Every row gives one point. Before rounding, the points of a table are all equally far from one centre. They may lie mostly on one side of it. Where is the centre, to within rounding?

Points (6 x 3)
[[-37,29,-32],
[33,46,-13],
[-22,-14,17],
[-29,13,42],
[40,27,9],
[7,14,46]]
Centre: [-7,28,4]

Points (15 x 9)
[[17,-34,16,-26,19,-13,-9,-14,-32],
[27,-49,53,-8,0,-35,22,-17,3],
[23,5,-15,-26,-16,-46,20,-64,0],
[40,-22,30,-18,-25,-53,29,-46,-1],
[49,9,-4,-29,15,-52,-25,-35,31],
[52,-24,26,-55,14,-34,20,-24,-6],
[35,-6,12,-30,10,-49,33,-30,-38],
[13,-49,4,-25,18,-63,15,1,-11],
[10,-29,18,-3,-47,-11,-2,9,35],
[34,-43,2,-40,36,-43,5,-28,24],
[50,-12,53,-32,-13,-19,13,-24,-10],
[32,-25,-16,-3,7,-34,8,-1,-36],
[8,-1,-25,-44,-11,-8,6,-31,-23],
[19,-52,37,-18,-2,-23,-18,0,8],
[-15,3,48,-19,25,-19,54,-8,-15]]
Centre: [11,3,12,-16,4,-29,16,-8,17]

Points (21 x 14)
[[-24,-12,-13,-5,38,5,-17,53,-47,-10,-66,-6,-35,4],
[14,22,-72,-15,10,-29,14,14,-11,-12,-26,37,-79,2],
[17,-1,-40,51,49,36,-39,6,-16,0,-16,-25,-53,54],
[-19,17,-29,10,44,-5,18,18,-57,-16,-8,-34,4,49],
[0,18,-60,13,72,25,-16,23,34,-1,-42,-36,-22,6],
[-22,23,-3,2,2,-28,-11,29,-20,0,18,-49,-45,-11],
[6,-11,-41,14,13,14,32,16,-28,-24,-31,-9,31,39],
[-28,-19,-13,20,48,-41,-10,12,-12,-32,-31,-15,-18,47],
[6,-19,-54,2,39,-18,33,19,-4,19,5,-37,6,31],
[2,-3,-20,51,16,16,11,28,-50,23,-27,-14,7,11],
[-8,10,-26,-16,-2,-5,-5,48,-24,-32,-40,-35,10,35],
[-6,-3,-34,-1,50,-34,-10,32,13,-16,-56,-14,1,49],
[8,-8,-50,10,34,-25,21,51,-10,33,-20,-24,-34,-13],
[-12,28,-4,3,43,-49,21,-2,-62,-2,-29,-10,-13,11],
[3,-35,-51,17,17,-20,19,23,10,0,-12,9,23,19],
[36,-5,-26,-34,19,-24,6,41,9,9,24,1,16,28],
[19,-34,-45,20,70,-29,21,-16,-8,-5,-23,-31,-15,9],
[-48,-17,-46,2,38,-25,7,-6,-16,-15,-18,-24,14,15],
[-4,5,-53,-14,54,-39,15,16,-37,-13,-41,-9,-34,59],
[-18,30,-34,2,26,-40,47,10,10,-2,-12,1,-4,39],
[-19,-15,-26,14,69,-17,1,-16,6,-39,3,-30,-12,45]]
Centre: [11,11,-23,-8,27,9,-11,-3,-11,-3,-15,3,-28,11]

Points (28 x 24)
[[-6,-21,-16,-25,21,39,-34,-44,66,5,27,0,73,5,-5,-6,16,19,3,47,-17,-29,-17,17],
[32,-10,33,-17,46,11,-19,-53,25,23,14,-7,71,31,-4,-57,2,-16,11,39,28,-2,-26,12],
[6,-13,0,-7,-12,52,-32,-50,24,12,17,-14,59,7,2,-9,20,-23,-24,46,53,-1,17,3],
[0,-5,-17,-2,7,81,-12,-49,18,22,40,-8,83,-2,8,-3,28,10,-10,36,20,-32,-27,14],
[25,-23,1,17,28,26,-23,-47,51,-1,40,-34,58,31,12,-13,28,-20,2,39,9,-19,-43,-10],
[14,-13,-24,2,51,25,-4,-21,51,-15,38,17,38,8,-30,-40,34,-1,-15,28,34,-39,4,13],
[38,15,-27,7,24,28,-17,-42,-13,13,12,38,51,14,10,-9,24,-37,-12,45,17,-26,-31,-10],
[-5,5,-15,-13,8,51,-39,-44,8,16,9,-2,68,22,16,-8,51,-12,0,36,31,-5,-34,-12],
[25,-4,-11,25,16,28,-26,-48,27,34,42,34,67,13,20,10,1,-20,-21,51,35,-50,-24,-34],
[-2,-16,3,-23,32,37,-20,-37,6,17,25,-21,46,-8,-4,-41,3,42,-30,53,-2,-29,-36,21],
[16,-29,-7,-21,6,38,-47,-18,5,37,38,36,34,27,-21,-32,0,1,-15,47,-4,15,-41,18],
[-2,-11,-3,-13,44,56,-31,-34,43,12,3,12,37,17,-35,13,6,-45,9,36,10,-7,-28,-16],
[4,-32,-11,13,56,54,-33,-47,37,23,52,28,81,12,-11,-22,3,-9,-23,29,-6,-16,-42,-20],
[13,-19,-44,-22,7,37,-28,-62,33,7,23,-3,47,-11,5,-12,13,4,-20,11,32,3,-13,-36],
[53,-5,-1,9,2,13,-53,-51,33,17,26,6,29,7,-24,-4,17,12,-10,14,17,-3,-2,18],
[24,-11,29,1,12,56,-11,-17,46,27,-12,-9,53,-6,-19,-6,38,2,16,34,40,-29,-41,5],
[13,23,33,-9,20,44,-20,-53,36,31,10,3,49,-2,8,1,18,-30,-22,42,11,-13,-10,14],
[48,-8,-1,-5,18,30,-32,-27,44,6,53,-3,66,-3,16,6,-9,21,-14,30,18,-42,-12,-18],
[68,1,-8,-9,28,46,-13,-10,12,39,9,-11,42,-10,-5,-7,18,8,12,12,16,-23,-18,-20],
[17,-3,19,-9,40,46,-36,-28,15,-11,23,4,23,-2,-3,-44,8,8,-21,29,27,-35,-19,-31],
[24,-33,11,6,35,50,-26,-21,43,0,20,8,51,22,-28,-35,49,2,-31,43,12,-19,-14,3],
[19,-19,-3,-16,21,55,-46,-12,26,-9,0,39,61,-1,5,-8,17,1,-8,50,5,-49,-16,-5],
[18,-31,23,10,13,47,-6,-19,-1,27,14,-21,27,19,31,7,31,-21,-1,49,-12,-12,-11,9],
[1,-19,-8,-11,29,26,-36,-52,44,-16,28,25,58,17,10,-8,3,7,-31,65,25,-30,-28,-19],
[30,-13,-35,18,38,39,-16,-36,54,-4,37,20,35,15,8,-37,5,12,-47,26,-6,-23,-36,-7],
[0,-11,-11,-42,22,30,-31,-16,47,13,34,22,61,0,4,-44,-24,-9,11,15,17,6,-38,-44],
[24,-2,-8,-16,41,68,7,-41,36,6,17,18,39,11,8,-10,-5,42,-14,24,20,-21,19,7],
[29,-30,-10,-7,20,43,-33,-50,27,3,26,55,64,-14,-6,-30,29,9,3,27,28,-18,-20,-16]]
Centre: [-5,-19,-11,17,14,19,-7,-19,21,29,9,7,54,15,-4,-21,-11,-1,-2,18,17,-19,-15,3]

Points (31 x 24)
[[12,34,9,-11,22,12,32,7,14,-25,-64,-8,29,-5,15,39,40,36,41,42,-32,11,23,16],
[-26,8,50,-18,11,3,33,-23,6,13,-39,-5,14,19,35,15,23,9,-5,20,-2,32,23,-65],
[-2,8,10,23,25,-21,47,-40,13,-17,-18,-6,22,-10,41,43,8,30,10,-1,6,20,-7,-42],
[15,8,40,-1,-7,-21,54,-10,35,-43,-54,-47,24,3,17,21,-15,40,10,12,20,5,33,-28],
[37,38,45,50,12,-37,29,-23,-13,-19,-22,2,44,0,56,34,22,17,19,30,-2,37,3,8],
[22,35,39,16,36,-24,29,10,40,13,-35,-19,5,-1,36,1,12,57,2,24,-22,30,-26,-19],
[11,20,22,16,-9,-12,-9,-40,4,20,-82,-27,62,20,43,29,35,44,-10,42,-3,21,51,-9],
[6,7,21,18,1,-36,17,-11,15,-25,-19,-16,79,15,49,18,-7,-10,-10,-27,-3,46,27,-11],
[2,33,37,-4,7,24,26,-27,32,-7,-48,-33,32,6,65,55,19,25,-46,4,-23,15,36,-12],
[23,9,25,-25,52,7,42,7,15,-8,-34,-11,26,-35,35,37,28,-13,25,-14,-19,25,27,-33],
[-1,-4,22,27,26,-18,23,-32,-3,-29,-36,-10,46,0,55,32,-6,13,-7,-13,-4,32,11,-28],
[33,0,13,25,25,11,14,-29,-19,-46,-27,-5,40,12,34,12,31,-5,13,28,-27,62,25,-22],
[41,45,29,2,27,17,41,-14,-1,0,-38,-37,27,-22,45,-19,2,15,16,7,-31,39,14,-27],
[23,31,19,33,22,-7,1,-32,-2,-24,-35,-17,54,35,60,37,38,0,44,5,3,10,38,11],
[30,13,0,21,45,-10,22,-8,28,-18,-52,-13,17,-9,27,24,17,39,15,-30,-31,11,22,-31],
[4,0,32,21,16,17,39,0,-34,23,-32,-42,3,6,51,44,14,43,33,32,-30,35,44,-29],
[-20,-5,32,35,18,-13,-4,3,22,-27,-59,-27,37,16,41,-1,19,57,9,14,-3,35,5,1],
[23,8,35,-8,-21,-16,25,-38,-12,6,-12,-7,-2,9,9,-21,23,19,-10,-6,-45,32,79,-31],
[19,13,41,31,50,-33,42,-36,25,-3,-31,-50,19,5,48,30,33,-45,-27,10,15,41,28,-11],
[36,50,24,51,-8,-8,48,6,-1,-30,-57,-39,9,20,42,27,33,2,-1,-8,-38,9,14,-25],
[-12,6,72,23,29,-38,29,-5,18,23,-52,-18,11,23,28,22,7,-18,11,25,-39,41,41,6],
[-14,16,-18,-12,23,-39,42,5,-2,-24,-47,-11,39,3,40,58,1,25,13,27,-11,30,10,1],
[-39,17,-5,9,17,-17,31,-25,42,-12,-33,0,16,-7,48,21,22,50,33,7,6,26,14,-1],
[19,42,34,53,15,-21,26,-27,27,-16,-15,-7,48,13,55,29,6,23,9,28,19,14,32,-25],
[-1,36,3,33,-2,-42,9,4,22,-34,-66,-32,52,-1,23,20,7,21,-7,-7,6,29,-17,-15],
[14,-4,-5,-23,6,-18,4,-21,49,-48,-32,4,8,22,70,-20,9,3,-26,24,-22,29,2,-25],
[25,49,0,2,11,-55,38,8,37,-23,-40,-23,47,3,16,27,32,14,-38,6,-33,20,32,-9],
[9,17,37,12,36,-26,-3,-11,48,-15,-26,6,40,-16,29,33,32,-15,-33,21,-15,7,34,-42],
[-6,-4,18,38,-4,15,47,-12,32,-20,-8,-21,39,-11,64,47,23,44,-13,3,6,-9,26,-29],
[-10,6,-7,9,32,-32,10,-19,33,-3,-54,-31,17,-23,54,14,68,41,-9,11,-26,24,32,-24],
[25,5,-16,11,52,-7,39,-25,37,-51,-35,-25,19,3,62,28,24,-22,2,26,5,17,43,-12]]
Centre: [37,-5,4,5,-25,-4,5,7,18,21,-25,-24,-5,1,27,22,25,-5,-4,18,14,25,21,14]
